Rows are points. Each copy is the shape, with its points in the same order, stretched, turned, moved and blurred by noise. Say if it was mirrored as well.

Shape (9 x 3):
[[-78 -26   8]
 [-23 -45  -7]
 [ -1 -22 -27]
 [-25  48  37]
 [-30  28  47]
 [ 27  46 -19]
 [ 17  32  -1]
 [-31 -29 -35]
 [-65  -9  28]]
Copy 1, 9 rows:
[[ 87  -9 -37]
 [ 60 -34   7]
 [ 18 -48   7]
 [  0  34 -30]
 [ 21  36 -18]
 [-54 -21  -3]
 [-28 -15   1]
 [ 45 -53 -10]
 [ 69  11 -29]]
Copy 1 is: mirrored
Copy 2, 9 rows:
[[-34 -41  54]
 [-27 -41   8]
 [ -1 -32   1]
 [-18  21  47]
 [-33  13  41]
 [ 24  12   6]
 [  5  10   9]
 [ -3 -46  19]
 [-40 -21  53]]
Copy 2 is: mirrored
Copy 3 (9 x 3):
[[-66 -15 -82]
 [ 13 -13 -67]
 [ 22  22 -42]
 [-72 -17  32]
 [-62 -37  15]
 [ -4  45  41]
 [ -7  19  36]
 [ -2  28 -68]
 [-71 -38 -43]]
Copy 3 is: only turned

Shape (10 x 4):
[[-43  22 -14  25]
 [  7  -6  29  29]
 [ 26  55 -48 -18]
 [-21 -19  42 -11]
 [ -1 -33  15  -8]
 [ 20  56  -8  -2]
 [ 33  18  -8   9]
 [ -4  -2 -31  23]
 [-32  14 -37  32]
 [  2  54 -14  22]]
Copy 1, 10 rows:
[[-40 -73  29  29]
 [-16 -29 -19 -34]
 [-49  54  60  31]
 [ 43 -44   0 -12]
 [ 37 -11 -27  -7]
 [-51  22  55   1]
 [-35  27   6 -15]
 [-36 -21 -13  18]
 [-53 -58   8  35]
 [-70 -14  46   6]]
Copy 1 is: mirrored
Copy 2 (10 x 4):
[[ 35  28 -90  12]
 [ 33   9   1  18]
 [ -7  42 -35 -45]
 [-17   5   7  51]
 [-18 -10  11  19]
 [ 12  48 -19 -15]
 [ 13  20   1 -21]
 [ 27   6 -55 -20]
 [ 43  20 -95 -12]
 [ 40  48 -53 -13]]
Copy 2 is: only turned

Shape (11 x 6):
[[ 12 -28 -38  29   7 -85]
 [ 14  21 -95  11  30  -2]
 [-15 -14   9   7 -12  47]
 [ 30  20  29 -33 -31  28]
 [  3  36  11 -21  12 -30]
 [-66   5 -30 -37 -63 -15]
 [  2   7  38 -18   7 -19]
 [ -5  20  50  29 -44  71]
 [ 41  44 -93 -52  -5  14]
 [-23  55  16  59  19 -16]
 [-66 -41   8 -38 -43 -26]]
Copy 1 (11 x 6):
[[-64 -20  35 -76 -14  18]
 [-31 -49  48  30   4   3]
 [-22   7  18  27 -14 -42]
 [ 42  26  17  -3  -7   0]
 [ 15 -10 -22   0   7  27]
 [ 67 -28   1 -22 -67 -16]
 [ -6  12 -24  -3  -3   8]
 [  4  29 -13  -8  32 -57]
 [ 57 -38  71  35 -28  18]
 [-41 -20 -63 -22  74 -10]
 [ 10  -2 -10 -18 -81 -20]]
Copy 1 is: only turned
Copy 2, 11 rows:
[[ 25  10 -19  43 -34  56]
 [-15  22  14  -5  15  56]
 [ -8 -26   0  -9  16 -31]
 [-25   3  19  32 -31 -39]
 [-18  -5   8 -10 -43  19]
 [-61 -55 -64 -42   7   3]
 [ -2 -21   5   2 -42  -6]
 [ 15  18  -7   6   4 -78]
 [-71  21  32  17  -7  35]
 [ 30  44 -10 -29 -18   4]
 [-41 -91 -57 -28   0   0]]
Copy 2 is: only turned

Shape, 11 rows:
[[ 36  24 -21   8 -59  19]
 [ 23 -31   2  15  -3  -3]
 [ 18  10 -33 -25  60   8]
 [ -7  50  -7  -8  43  13]
 [ -8  57  -1 -18  51  -2]
 [ 24  50 -31  18 -43 -21]
 [-18  51 -30   7  92   0]
 [-21 -45 -16  -3 -12  17]
 [ 11  33 -28   1 -49  17]
 [  8 -17  -2  22   6  42]
 [ 10 -44  15  -8  -3  12]]
Copy 1, 11 rows:
[[ 47   4 -48 -39 -26   5]
 [ 25 -25   2  -2  -3   1]
 [-28  35  57   4   2  10]
 [-32  44  19  14  25  -8]
 [-45  45  19  25  20   3]
 [ 29  21 -50  -8 -69  -6]
 [-50  65  62  39   8 -35]
 [ -8 -29   6 -51  15 -22]
 [ 22  13 -44 -43 -24  -7]
 [ 23  -3  13 -18  42 -23]
 [  6 -36   6 -20  32  11]]
Copy 1 is: only turned
Copy 2:
[[  6 -24 -15  20  27  51]
 [ 17   8  -4  20 -19 -14]
 [-42 -12  53   1 -44 -41]
 [-41  -4  44 -41 -48 -16]
 [-51  15  54 -45 -26 -10]
 [-33   8   3  11  31  72]
 [-61  14  64 -38 -95 -33]
 [ 21 -27 -52  14 -33 -30]
 [ -6 -29 -19   7  20  45]
 [ 40 -28 -11   4 -59 -32]
 [ 31  -8 -22   9 -12 -38]]
Copy 2 is: only turned
Copy 3:
[[ 36  20 -64 -14   4  -7]
 [  6  14  -5 -39   3   8]
 [-52  32  11  13 -21 -20]
 [-44   8  10  29 -49  10]
 [-40   9  23  30 -58   0]
 [ 46  51 -38  28 -25  22]
 [-77  40  28  49 -71  46]
 [ -5   5  13 -26  46  -2]
 [ 28  18 -42  15  -5  -5]
 [-22  -3 -19 -32   0  12]
 [ -3  -6  11 -46  21 -19]]
Copy 3 is: only turned

Shape (11 x 8):
[[  9   2  34  41  29  -2  42 -27]
 [ 49 -15 -32  33  37 -21 -24   2]
 [-20   7  -5 -29  21  15  -3  44]
 [ 22  33  32  25 -26  44  20  14]
 [ -8 -19  21 -29 -24 -23 -24   3]
 [ 28   2  16  46  10  33   5 -31]
 [-27 -31  21  35  18  -8   6  22]
 [  3 -23 -38  13  -2   5  -5   8]
 [ 20 -27  11 -15   9  21 -10 -20]
 [-20  33  29 -32  30  -7  30  13]
 [ 41   7  42 -27 -32 -14  28  33]]
Copy 1, 11 rows:
[[  7 -11 -35 -59  -5  33  32 -18]
 [-48 -34 -15 -17 -44  -6   1  -6]
 [  0  48 -22  72   4  -3  37 -12]
 [  7 -18 -13  19  43  60  52 -14]
 [ 37   5 -14   5  26  -1 -27  15]
 [-31 -26 -26 -40   5  50  23   4]
 [ 31  17 -28  -2 -40  38   2  19]
 [-22   3   7 -12 -27  12  13  31]
 [-15  -9 -33 -13  21   5  11  19]
 [ 21  47 -35  28  30  -8  43 -48]
 [ 56 -28 -15  26  59  -3  38 -18]]
Copy 1 is: mirrored
Copy 2, 11 rows:
[[-41   2  29 -61 -13  15  34  39]
 [ 40   8  68 -10  -6  23  66  21]
 [ -6 -18  15  46 -40  18 -39 -41]
 [-17 -24   5  10 -57 -19 -36  95]
 [ 12  13 -54   6   9   7  16  -5]
 [ -7 -26  28 -63 -37 -18  20  64]
 [-43  26  -3   0 -23  -8  27 -19]
 [  0  -2  40   9  19 -28   7   1]
 [-10 -43  -7 -35 -22  -3  31  11]
 [-14  -7   7   4 -27  54 -37 -21]
 [-19  -4 -28  56 -17  32  16  81]]
Copy 2 is: mirrored
Copy 3 (11 x 8):
[[ 38 -35 -34 -23  -9  -3  24  26]
 [ 32  30 -69  -6  48  22  -1  26]
 [-44 -25 -22 -53 -21  23  14 -14]
 [ 13 -16  23  10 -16  36   1  32]
 [-20   2  34   1  34  10  -9 -58]
 [ 38  -2 -30  24  -5   2  -8  55]
 [-21 -33 -39 -21   9  -1  47 -20]
 [ -8  34 -30  -9  15  -2  -1  29]
 [  4 -17  -4  -4  13  -9 -29  27]
 [ -8 -49 -10 -68 -35  25  22 -29]
 [  2 -30  59 -31  40  45   3 -20]]
Copy 3 is: only turned
